Rows are points. The points of each table are mixes of a few directions, plus a little noise. How many directions does each table use, and how many do they share? Where both have some left over, give the other angles between the two spaces (their principal angles), to ten degrees, smallest first.
In the rows, zero is written as 128.

First (7 x 2)
[[111  41]
 [135 171]
 [124 104]
 [134 155]
 [131 141]
 [135 165]
 [127 121]]
Second (6 x 2)
[[133 127]
 [156 124]
 [109 132]
 [170 121]
 [157 122]
 [ 45 143]]
Directions: first 1, second 1, shared 0; angles 90

First (7 x 6)
[[235 154 153 122 197 153]
 [ 75 119 128 130  91 114]
 [118 122  90 135 100 118]
 [133 119 128 124 157 140]
 [150 154 117 140  74 104]
 [109 121 113 131 111 123]
 [ 77 106 165 115 161 141]]
Second (9 x 6)
[[110 167 112 133 164  81]
 [137 117 133  97  97 178]
 [127 135 125 112 122 141]
 [139 123 130  55  72 225]
 [133 103 138 186 149  80]
 [135 105 137 157 130 114]
 [121 133 126 171 164  67]
 [133 110 135 155 132 112]
 [119 159 115  84 122 152]]
Directions: first 3, second 2, shared 0; angles 90, 90

First (10 x 11)
[[136 136 173 155 104 160 121 125 123 130 141]
 [106 106   7  56 193  41 147 136 141 121  94]
 [136 136 174 156 103 161 121 125 123 131 141]
 [135 134 163 149 109 153 123 126 124 130 138]
 [128 128 127 128 128 127 128 128 128 128 128]
 [123 123 102 113 142 110 132 130 131 126 121]
 [130 130 140 136 121 137 126 127 126 129 132]
 [139 139 189 164  96 172 119 124 122 132 145]
 [116 116  63  90 163  82 138 132 135 124 110]
 [130 130 140 135 121 137 126 127 127 129 132]]
Second (10 x 11)
[[122 149 142 139 132 130 135 119 135 114 119]
 [124 112 124 100 125 130 120 124 120 131 128]
 [110 115 122 151 138 148 142 151 137 140 121]
 [121 169 160 136 139 130 120 144 156 136 116]
 [133 160 154 106 138 155 130 153 145 147 105]
 [147 145 151 131 116 125 100 152 143 157 145]
 [100 116  61 116 170  75 145 129 142 115 108]
 [138 166 138 163 139 134 141 153 153 139 118]
 [117  36 129 102  74 123  95  60  61  97 182]
 [167 106  98 135 103 132 152  96  89 108 142]]
Directions: first 1, second 6, shared 1

First (8 x 18)
[[139 116 142 131 132 137 117 125 136 133 118 143 149 118 164 102 128 110]
 [ 95 162  89 118 116 105 160 138 107 113 157  86  70 157  26 198 128 178]
 [145 111 148 133 134 140 112 123 139 136 113 149 159 113 181  91 128 102]
 [142 113 146 132 133 138 114 124 137 134 116 146 154 115 172  97 128 106]
 [148 107 152 134 135 142 109 122 141 137 110 153 164 110 191  85 128  97]
 [106 151 101 121 120 113 149 135 114 118 147 100  88 148  59 176 128 162]
 [142 113 146 133 133 138 114 124 137 135 116 146 154 115 173  96 128 106]
 [106 151 101 121 120 112 150 134 113 118 148 100  87 148  58 176 127 162]]
Second (10 x 18)
[[ 96 136 144 127 107 141 135 132 131 139 143 134 139 120 110 139 156 119]
 [ 76 140 154 126  94 149 138 134 130 146 152 140 146 116 102 148 175 112]
 [161 121 112 129 149 114 122 125 125 116 112 121 117 137 146 117  99 138]
 [127 128 129 128 127 128 128 129 129 129 129 128 128 127 127 128 129 128]
 [ 99 135 143 127 109 141 133 132 130 137 142 135 138 121 113 139 154 119]
 [ 83 139 152 126  99 146 136 133 131 144 149 139 143 116 105 145 168 113]
 [ 71 142 157 126  91 152 138 135 130 149 155 141 148 114  98 149 179 110]
 [249 100  68 133 207  79 105 114 120  86  71 101  86 158 190  82  20 165]
 [202 110  89 131 177  97 113 119 123 101  92 111 102 147 166 100  61 152]
 [114 131 134 128 119 133 131 129 128 134 135 132 133 124 121 133 141 124]]
Directions: first 1, second 1, shared 0; angles 80

First (9 x 32)
[[104 123  90 147 132  89 135  77 121  76 122  78  73 104 133  38 125 178
  190  99 153 124 164 128 125 100  94 145  92 150 142 116]
 [131 119 186  75 125 150 122 156 127  47 129 105 181  96 164 118 152 120
  113 164 122 101 154 153 131 163 130 156 110  70 117 138]
 [131 132 124 141 119 123 117 131 138 155 136 140 122 141 113 144 128 118
  121 141 123 130 108 121 132 121 137 126 132 137 137 127]
 [130 141 102 190  87  90  79 120 172 208 161 154  79 170  65 153 130 108
  124 181 118 131  55 101 145  89 150 132 120 171 178 118]
 [139 126 116  97 186 181 197 140  73 160  87 158 166 128 165 172  98 128
  107  30 131 160 169 134 102 157 119  74 188 127  64 138]
 [116 129 124 155  94  86  87 108 160 103 152 100  89 125 104  82 145 139
  155 180 132 109 109 123 143 102 126 163  85 137 171 119]
 [143 132 145 118 131 154 130 158 128 170 128 163 160 146 125 188 125  98
   90 135 113 136 107 126 127 144 148 110 157 120 115 135]
 [148 131 164 103 130 166 128 173 128 162 129 168 182 143 132 202 130  87
   75 147 107 131 106 131 128 157 154 112 160 103 109 140]
 [109 120 101 125 149 113 156  89 104  71 109  85 100  98 152  54 121 174
  177  77 152 129 181 135 118 119  94 134 109 136 119 122]]
Second (9 x 32)
[[166 106 165 116 137 103 156 167 114  68  87  66  91 100 152 108  87 130
  113 246  67  74 149  94  59 208  73 152 150 136 129 182]
 [ 97 141 128 100 109 120 126 133 138 120 135 139 162 124 113 122 159 139
  119 115 157 152 152 143 155 112 141 133 113 102 133 115]
 [ 91 146 114 118 113 150  99 100 143 145 166 172 179 140 117 132 179 127
  140  40 186 168 121 168 192  65 174 121  96  98 128  82]
 [135 128 108 160 139 148 116 103 126 168 143 152 113 148 128 145 122 118
  143  78 133 137  97 133 138 100 145 110 134 148 123 110]
 [133 123 135 143 136 164  98 104 131 123 156 143 140 131 150 129 141 112
  151  77 139 121 100 154 154  98 155 128 110 118 120 104]
 [184 105 121 188 164 143 133 115 111 159 117 120  56 143 151 144  65 107
  146 137  77  90  79 101  79 147 109 110 164 184 118 147]
 [159 121 110 161 145 103 161 141 113 168  94 113  65 138 117 142  73 127
  117 174  84 115 119  81  71 165  89 111 171 182 129 162]
 [ 89 145 121 102 108 124 121 124 141 130 144 150 174 129 106 125 172 140
  122  93 173 166 149 150 172  97 151 129 105 100 133 104]
 [ 99 139 154  64 100  94 145 167 135  67 112 103 171  97 117 103 157 149
  100 193 142 134 188 129 129 161 109 156 111  84 141 144]]
Directions: first 3, second 3, shared 1; angles 90, 90
